Each point is reached from the start by the listed moves, each made 0, 1 or 2 times, or once backwards (-1), plus a little noise. Say if it took an odd or an even number of moves. Then give how often each move was made.
In the rows, zero is written as 128.

Moves:
(1): 175; 117; 119; 126; 130
(2): 138; 167; 122; 112; 130
Start: 133; 140; 108; 121; 130
Points:
181; 127; 98; 118; 134 => odd (1, 0)
248; 196; 78; 84; 138 => even (2, 2)
171; 88; 104; 132; 130 => even (1, -1)

Moves:
(1): 156; 132; 138; 115; 146; 120
(2): 117; 164; 127; 140; 129; 135
(3): 132; 121; 167; 132; 127; 119
(4): 132; 122; 117; 168; 144; 122
(5): 102; 128; 131; 120; 161; 127
(6): 140; 117; 141; 126; 135; 159
Start: 129; 131; 121; 129; 125; 166
Points:
116; 59; 136; 163; 168; 220 => even (-1, -1, 0, 1, 1, 2)
214; 100; 233; 127; 126; 205 => even (1, 0, 2, 0, -1, 2)
190; 99; 153; 135; 170; 97 => even (2, -1, 1, 1, 0, -1)
105; 215; 82; 143; 126; 185 => odd (0, 2, -1, 0, 0, 0)
117; 190; 98; 237; 157; 170 => even (0, 2, 0, 2, 0, 0)
120; 141; 117; 130; 122; 133 => odd (0, 0, 0, 0, 0, -1)

Moves:
(1): 148; 133; 132; 136; 124; 120; 118; 129; 123; 124; 126
(2): 116; 151; 134; 120; 116; 112; 124; 130; 132; 127; 127
(3): 121; 122; 153; 130; 133; 123; 141; 116; 128; 126; 132
(4): 127; 126; 128; 150; 118; 127; 129; 126; 126; 126; 127
(5): 126; 148; 115; 142; 150; 132; 123; 127; 121; 117; 133
(6): 128; 148; 124; 125; 116; 156; 143; 119; 135; 133; 128
(7): 141; 136; 109; 135; 132; 111; 148; 128; 138; 114; 132
(8): 129; 121; 138; 133; 139; 131; 136; 169; 127; 124; 131
(9): 133; 129; 134; 137; 133; 134; 114; 133; 155; 128; 118
Start: 142; 128; 121; 115; 119; 124; 136; 138; 123; 121; 126
Points:
179; 73; 165; 111; 135; 80; 143; 89; 153; 112; 117 => even (1, -1, 2, -1, -1, -1, 1, -1, 1)
148; 129; 177; 155; 213; 124; 79; 229; 143; 99; 122 => odd (1, 0, 1, -1, 2, -1, -1, 2, 2)
162; 232; 118; 166; 153; 123; 214; 135; 141; 66; 151 => odd (1, 1, 2, 0, 2, 2, 2, 1, 0)
149; 179; 195; 106; 57; 92; 133; 79; 163; 126; 107 => even (2, 2, 2, 0, -1, 1, 0, -1, 1)
146; 249; 78; 131; 107; 121; 178; 128; 186; 90; 128 => even (0, 2, 0, 0, 1, 2, 2, 0, 1)
160; 192; 134; 140; 31; 127; 166; 212; 108; 124; 128 => odd (2, 2, -1, 2, -1, 2, 0, 2, -1)
176; 198; 129; 150; 120; 140; 97; 141; 171; 104; 108 => odd (2, 1, 0, 0, 1, 1, 0, 0, 2)

Moves:
(1): 145; 134; 128; 138; 118; 130; 127; 130; 126; 120; 131; 124; 138; 131
(2): 114; 129; 121; 138; 120; 113; 142; 124; 125; 127; 128; 118; 126; 125
(3): 134; 127; 136; 135; 137; 124; 137; 130; 118; 127; 124; 131; 125; 117
(4): 123; 122; 122; 135; 122; 140; 115; 143; 118; 119; 140; 136; 108; 131
(5): 131; 131; 116; 128; 133; 140; 134; 136; 133; 130; 124; 119; 123; 134
(6): 134; 146; 140; 123; 121; 142; 146; 117; 127; 142; 142; 129; 126; 133
(7): 126; 114; 124; 142; 133; 126; 141; 121; 132; 119; 128; 138; 129; 128
(8): 122; 135; 119; 116; 124; 127; 126; 152; 127; 120; 138; 138; 145; 124
(9): 130; 131; 137; 136; 127; 120; 128; 139; 146; 131; 122; 125; 131; 133
(10): 141; 134; 120; 139; 122; 126; 121; 122; 123; 157; 132; 135; 128; 127
(11): 134; 133; 142; 116; 142; 127; 122; 116; 135; 119; 151; 132; 124; 118
(12): 130; 154; 128; 129; 133; 114; 125; 119; 126; 135; 128; 147; 136; 138
(13): 115; 132; 131; 138; 134; 146; 128; 122; 129; 120; 131; 124; 139; 118
(14): 123; 126; 129; 129; 139; 126; 124; 133; 125; 130; 136; 119; 137; 141
Start: 139; 121; 129; 126; 138; 103; 124; 111; 132; 120; 126; 142; 130; 138
Points:
157; 119; 121; 218; 95; 102; 145; 78; 137; 111; 185; 150; 87; 156 => even (2, 2, -1, 2, 0, 1, 2, -1, 1, 1, 1, 0, 0, 0)
175; 172; 99; 152; 70; 101; 167; 102; 145; 221; 122; 140; 106; 170 => odd (0, 1, -1, 0, 1, 2, 0, 0, 1, 2, -1, 0, -1, -1)
124; 194; 205; 155; 186; 118; 199; 58; 177; 122; 147; 104; 157; 143 => odd (0, 1, 1, -1, 1, 2, 0, -1, 2, -1, 1, 1, 2, 1)
163; 185; 102; 156; 134; 158; 164; 182; 108; 81; 175; 207; 161; 199 => odd (2, -1, 1, 2, 2, 2, 2, 2, 0, -1, -1, 2, 0, 1)
132; 138; 98; 249; 129; 92; 173; 114; 157; 92; 58; 113; 150; 130 => odd (2, 2, 1, 0, 2, -1, 1, -1, 2, 0, -1, 1, 2, -1)
80; 50; 85; 129; 144; 80; 101; 191; 153; 60; 179; 165; 105; 143 => odd (-1, 1, -1, 2, 0, -1, 2, 2, 1, 0, 1, -1, -1, 1)

Moves:
(1): 149; 138; 137; 135; 136; 131; 123; 128; 118; 136; 136; 137; 136; 126; 135; 129; 127; 126; 135; 131
(2): 124; 142; 126; 134; 125; 133; 128; 129; 131; 131; 120; 125; 126; 128; 130; 128; 134; 131; 124; 130
(3): 123; 138; 146; 126; 125; 126; 135; 123; 129; 134; 142; 133; 126; 129; 125; 141; 127; 141; 126; 117
(4): 124; 127; 126; 147; 129; 124; 132; 132; 119; 128; 128; 129; 123; 132; 122; 125; 136; 127; 128; 124
(5): 119; 123; 133; 127; 148; 126; 135; 122; 132; 124; 130; 131; 135; 124; 125; 126; 121; 132; 124; 136
(6): 124; 124; 133; 129; 129; 141; 128; 125; 133; 134; 133; 119; 128; 130; 128; 128; 136; 127; 121; 129
(7): 128; 126; 123; 127; 123; 130; 139; 131; 129; 124; 129; 124; 133; 126; 125; 128; 129; 133; 134; 134
(8): 129; 126; 130; 127; 126; 132; 129; 143; 132; 128; 127; 139; 128; 134; 134; 130; 128; 137; 123; 127
(9): 137; 126; 134; 128; 133; 127; 131; 125; 151; 141; 121; 131; 122; 131; 125; 132; 129; 119; 129; 121
(10): 117; 121; 123; 116; 129; 126; 133; 135; 124; 159; 117; 139; 132; 120; 125; 136; 125; 119; 126; 131
(11): 126; 136; 122; 127; 133; 129; 129; 130; 134; 132; 148; 131; 129; 121; 130; 125; 131; 125; 117; 125
(12): 119; 130; 119; 133; 124; 137; 128; 119; 128; 118; 126; 145; 133; 117; 129; 130; 141; 122; 126; 129
(13): 128; 133; 123; 129; 133; 118; 126; 130; 129; 132; 129; 121; 150; 128; 132; 137; 128; 128; 118; 114
(14): 125; 133; 125; 125; 128; 125; 134; 122; 125; 130; 128; 134; 132; 142; 126; 135; 129; 119; 127; 130
(15): 125; 124; 129; 133; 125; 124; 129; 130; 127; 137; 127; 128; 124; 131; 149; 133; 132; 135; 139; 132
(16): 128; 130; 125; 127; 136; 131; 136; 133; 126; 129; 126; 123; 122; 127; 126; 146; 122; 124; 131; 124
(17): 134; 126; 124; 122; 129; 119; 119; 130; 126; 127; 128; 128; 124; 127; 121; 135; 144; 137; 126; 137
(18): 133; 122; 109; 129; 125; 123; 119; 119; 132; 135; 131; 125; 128; 131; 121; 128; 120; 146; 118; 131
(19): 123; 130; 126; 126; 135; 126; 115; 131; 134; 126; 134; 130; 132; 134; 118; 126; 126; 129; 145; 130
(20): 124; 122; 132; 138; 116; 125; 125; 132; 134; 127; 134; 131; 136; 122; 124; 131; 123; 122; 123; 141
Start: 132; 122; 136; 123; 133; 120; 119; 141; 142; 123; 134; 114; 134; 127; 128; 138; 123; 129; 118; 131
Points:
113; 47; 113; 108; 168; 79; 116; 128; 161; 194; 108; 115; 165; 140; 70; 134; 110; 111; 125; 196 => odd (0, -1, -1, 1, 2, 1, 1, -1, 1, 2, -1, -1, 0, 1, 0, -1, 1, 1, 1, 1)
82; 159; 136; 150; 162; 112; 224; 122; 149; 156; 148; 88; 125; 138; 130; 203; 124; 134; 101; 71 => even (-1, 1, 2, 2, 1, 0, 2, -1, 1, 0, 1, 0, 1, 1, 1, 2, -1, 0, -1, -1)
95; 110; 65; 124; 143; 175; 169; 138; 188; 206; 108; 129; 153; 105; 101; 180; 106; 96; 33; 156 => even (0, 2, -1, 0, 1, 2, 1, 1, 1, 2, 1, 1, 0, 1, -1, 2, -1, 2, -1, 1)
121; 54; 66; 170; 80; 139; 131; 130; 151; 167; 124; 143; 116; 116; 108; 173; 172; 103; 89; 186 => even (0, -1, -1, 2, -1, 2, 1, 0, 1, 1, 0, 2, -1, 1, 1, 1, 1, 2, -1, 2)
149; 114; 136; 114; 155; 99; 105; 122; 201; 174; 92; 153; 159; 149; 79; 129; 70; 96; 122; 212 => even (1, 2, -1, -1, 2, -1, 0, 0, 2, 1, -1, -1, -1, 2, -1, -1, 0, 1, 1, 2)
98; 116; 95; 114; 151; 109; 141; 179; 187; 249; 151; 92; 117; 121; 125; 205; 107; 170; 59; 92 => odd (-1, 1, 1, 1, 0, 1, 0, 1, 1, 2, 2, -1, 1, -1, 1, 2, 0, 2, 0, 0)
138; 109; 180; 196; 161; 110; 92; 105; 185; 203; 185; 172; 179; 177; 135; 175; 121; 161; 135; 112 => odd (2, -1, 2, 2, 1, 2, -1, 1, 2, 0, -1, 1, 1, 1, 2, -1, -1, 2, 2, 1)
